Each row is a point. Before rounding, the points of a table are all equally far from one centre. They may lie mostly on one side of it. Write the centre, to within rounding.
(in the rows, 100 means zero)

Points:
array([[ 60, 146],
       [ 90, 151],
       [ 48, 136],
       [ 61, 147],
       [ 88, 152],
       [ 89, 151]])
Centre: [ 81, 110]

Points:
array([[ 42,  90,  66, 148],
       [ 63,  57,  71, 149],
       [ 80,  30,  63, 100],
       [101,  66,  64, 140],
       [ 72,  47,  45, 113],
       [ 56,  46,  67, 138],
       [ 78,  31,  62, 105]])
Centre: [69, 86, 92, 97]

Points:
array([[155, 109,  87, 143, 113, 128],
       [183,  82, 125, 100, 109,  97],
       [156,  58, 134, 105,  93, 131],
       [186,  48, 120, 131,  88, 116],
       [172,  47, 105, 112,  85, 129],
       [155,  55, 129, 119, 123, 122],
       [193,  84, 118,  95,  77,  83],
       [189,  32,  99, 116,  65,  70],
       [183,  88,  97, 122,  84, 128],
       [187,  49, 102, 105, 108,  92],
       [157,  92,  96, 104,  91, 139],
       [182,  50,  97, 115,  61, 119]])
Centre: [126,  76, 102, 132,  78,  75]

Points:
array([[160, 165,  66, 136, 160,  62, 150, 115, 158],
       [102, 158,  76, 146, 115, 127, 127,  70,  72],
       [ 82, 118,  87, 185, 127,  73, 107, 111, 106],
       [170, 106,  65, 113,  98,  87,  43, 182,  75],
       [ 77, 120,  90, 114, 195,  65, 101, 134,  35],
       [ 91, 158,  98, 140,  86, 104, 102, 109,  74],
       [ 76, 137, 109, 153,  94,  75, 115, 119, 100],
       [164, 155,  72, 153, 105, 106,  82, 114,  67],
       [119, 140,  49, 152, 106,  81, 131, 193,  80],
       [104, 117,  72, 194, 152,  84,  86, 122,  83],
       [ 63, 149,  60, 137, 144,  43, 121, 135, 115],
       [124, 185,  85, 123, 164,  69, 167, 140, 103],
       [126, 129, 149, 162, 105, 102, 108, 158, 106],
       [ 95, 133, 128, 157, 122,  79, 104,  97,  79],
       [112, 147, 102, 162, 106,  64, 131, 134,  88],
       [114, 117, 154, 131, 137, 127,  70, 140,  49]])
Centre: [126,  93,  73,  87, 150, 120, 114, 134, 116]

Points:
array([[132,  43,  91,  95,  80, 113,  25, 114, 129,  84,  58],
       [104,  65,  30,  98,  90, 119,  62,  99,  94, 115,  24],
       [105, 103,  63, 136,  58,  79,  27, 105, 138,  93,  33],
       [ 95,  32,  73, 136,  50, 146,  52, 129,  92,  97,  57],
       [ 88,  35,   8, 118,  60, 110,  68, 132, 123, 170,  80],
       [110,  70,  45,  83,  88, 136,  54,  82, 104,  96,  35],
       [150,  80,  43,  92,  44, 117,  66, 116,  90, 155,  65],
       [ 67,  47,  65, 138,  32, 142,  55, 130,  74, 104,  61],
       [115,  54, 114, 171,  53,  97,  58, 123, 112, 129,  45],
       [ 77,  81,  39, 129,  13, 128,  61, 143, 111, 159,  59],
       [106, 109,  44, 135,  85, 130,  28,  74, 100, 139,  55],
       [103,  48,  73, 128,  44, 148,  11, 110, 137, 136,  87],
       [132,  19,  90, 149,  75,  68,  62,  94, 107,  91,  90],
       [124,  51,  47, 154,  91, 123,  67, 109, 132,  89,  54],
       [ 83,  34,  31, 127,  58, 134,  59, 133, 100, 161,  60]])
Centre: [ 74,  86,  85, 104,  77,  94,  82, 110, 118, 125, 103]
